Each row is a point. To make a cloud, some directions were put in groups of two or more. Within a group, all points are equally far from the middle, so they leave a hole (a ring in 2 directions, a hollow ball in 3). The other directions are filled evenly. Then the cloud was stretched, turned, moved and blurred a little. Count the holes, and give their numbers of directions, smallest first.
In the rows, 128 means zero.

Cloud (21 x 3):
[[108  81 102]
 [127  86 128]
 [ 98 132 106]
 [ 86 133 149]
 [137 103 108]
 [105  86 123]
 [ 94 127  90]
 [145  63 127]
 [152 134  99]
 [172 102 152]
 [151 159 116]
 [101 117 117]
 [104  59 144]
 [108  82 176]
 [146  99 173]
 [ 84  99  96]
 [142 114 156]
 [138 110 110]
 [ 92 120 117]
 [128  79 183]
 [109 102 170]]
Holes: 0

Cloud:
[[182 104 143 100]
 [163 158 106 123]
 [128 125 146  59]
 [133 137 138  61]
 [177 147 154 119]
 [ 91 132 114 160]
 [173 114 154  87]
 [104 126 178 124]
 [158 109 158 166]
 [138  90 155  78]
 [135 101 119 173]
 [ 91 139 168 121]
 [157  90 128 156]
 [171 130 107 163]
 [135 125 166  82]
 [107  96 107 150]
 [135 120  71 123]
 [109 158 150  95]
 [ 92  97 106 107]
 [ 93 118 133  89]
 [153 123 154  67]
 [164  96 131 155]
 [101 155 109 134]
 [134  96 129 171]
 [180 154 156 145]
 [113 113  80 129]
 [115  97 150 157]
 [154 105 130 175]
 [182  82 126 105]
 [135 137  80  90]
 [129 142  94  78]]
Holes: 1 (3)

Cloud:
[[101 120 132 132  84 162]
 [161 145 120 177  91  93]
 [142 139 129 181 157 121]
 [169 116  68 129 143 110]
 [125 178  86 113  89 114]
 [128 102  84 132 138 167]
 [125 116 161 116 150 140]
 [141 102  84 148 137 159]
 [161 135  95 133 150  70]
 [ 89 143 144 143  84  94]
 [ 80 124  74 109 153 125]
 [ 95 130 127 139 102  65]
 [ 99 127  49 142 111 103]
 [113 105 115 139  64 129]
 [ 98 173  91 109 155 122]
 [153 168 106 101 139 140]
 [ 99  98  64 118 139 136]
 [ 84 109 112 152 136  76]
 [146 135 136 152 119 168]
 [150 101 101 175 134 139]
 [141 172 135 164  86 114]
 [165 159 115 150  82 129]
 [159 138 142 147  89 146]
 [124 117 105  96  83 154]
 [ 88 138  73 175 124 124]
 [ 99 118 103 102 107  74]
 [136 158 118 128 117  60]
 [ 72 137 153 122 127 124]
 [ 77 153 152 139 106 118]
 [ 79 157 100 101 151 124]
 [161 163 105 102 120 145]
 [ 83 153  91 111 101 154]
 [ 82 104 133 122 160 124]
 [ 82 155  76 111 143 137]
 [ 81 127  65 122 137 143]
 [ 98  98  72 108 150 130]
 [100 135  86  92  82 112]
 [115  93 131 109 108  83]
 [165 105  93 131  83 127]
 [140  85  91 165 116 134]
 [101 139  50 154 123 110]
 [132  80 114 172 118 118]
 [151 145 129 160 121  62]
 [ 75 145 130 148  98 150]
 [148 155  62 145  99  92]
 [110 111  81 118  71 120]
 [122  95 141 108 106  89]
 [167 137 142 159  87 115]
 [102 120  74 141  73 109]]
Holes: 3 (2, 2, 2)

Cloud (72 x 8):
[[133  83 139  88 128 113 146  68]
 [134 127 167 125 102 161 127 146]
 [107 130 133  60 123 120 149 154]
 [179  82 116  74 132  86 123 116]
 [107 131 104  64 123 148 121 122]
 [135 107  72  74 105 156 145 125]
 [158  72 168 130 111  88 116 110]
 [ 89 122 138 102 115 116  72 106]
 [ 87 147 131 135 114  88 171 103]
 [ 74 148 178 157 123 136 146 117]
 [ 92 149  73 168 128 148 177 109]
 [195 129 133 134 152  93 130 132]
 [132 105 113  79 151 122 158  83]
 [ 72 125 148 106  82 122 113  95]
 [100 165 180 133 112  87 123 113]
 [170 117 163 105 123 111 129 162]
 [193  95 171 120 114  86 115 120]
 [ 56 128 156 105 119 147 136 109]
 [148 164  88 144  75 111 111 102]
 [146  90 139 132  92 152 132 145]
 [121 128  92 117 108 179  99 100]
 [135 145 183 127 118 121 139  64]
 [125 119  83  76 103 100 124 142]
 [142 127  72  97  81 140 171 112]
 [155 114 155 175 125 164 166 111]
 [146  98 108  70 132  98 161  90]
 [172  87 150 114 119 117  89 152]
 [189 123 126 123 137 130  85 144]
 [133  74 135 138 154 126 169 102]
 [197 123 123 171 135  97 130 120]
 [145 152 111 152  81 149 184 113]
 [198 141 133 122  89 127 136 133]
 [194 130 138 119 113 136 160  85]
 [106 133 168  94 149 151 157 141]
 [166 143 147 166 130 176 104  90]
 [127 134 162  99 120 146  93  75]
 [111 142 202 131  97 111 139 101]
 [141 128  60 124 103  98 137 123]
 [110 161  91 147 119 106 121 102]
 [ 95  88 141 100 164 135 110 128]
 [ 56 131 155 109 143 140 159 110]
 [139 169 161 167 105 133 130  83]
 [122 151  82 141  59 134 100 108]
 [112 128 106 176 129 160 198 121]
 [200 100 134 139 157 139 167 102]
 [158  57 125  81 125 118 142 123]
 [130  99 158  99 143 108 132 176]
 [155  83 152 119 192  95 147 139]
 [142 149 164 136 128 119  73 100]
 [121 137  97  77 133 130 105 125]
 [166  83 167 100 157 152 116 118]
 [105 130  67 106 145 146 158 137]
 [103  90 164 108 155 108 106 163]
 [195 149 113 118 115 110 104 134]
 [ 66 133 126 125 122 107 101 115]
 [139 139 113 145 141 164  91  93]
 [170 129 119 193 174 129 154 135]
 [102 134 139 129 138  93 201 119]
 [184  91  91 131 122 137 127 171]
 [184 138 141 107  95  98 142 106]
 [165  74  93  96 145 141 141 139]
 [146 128 186 123 153  85 116 152]
 [145 156  96 101  97 110  93 128]
 [169 152 119 137 106 188 173 118]
 [172  95  85 110  97 103 106 127]
 [119  98 171 160 131 145 164 111]
 [ 87 167 148 114 134 107 109 102]
 [158 133  71  89 106 147 169 102]
 [168 109 136  59 125  95  89 121]
 [167 109 142 194 121 138 132  98]
 [157 152  87  92  71 134 103 127]
 [122 144 136 112 116 137 160  65]]
Holes: 2 (3, 4)
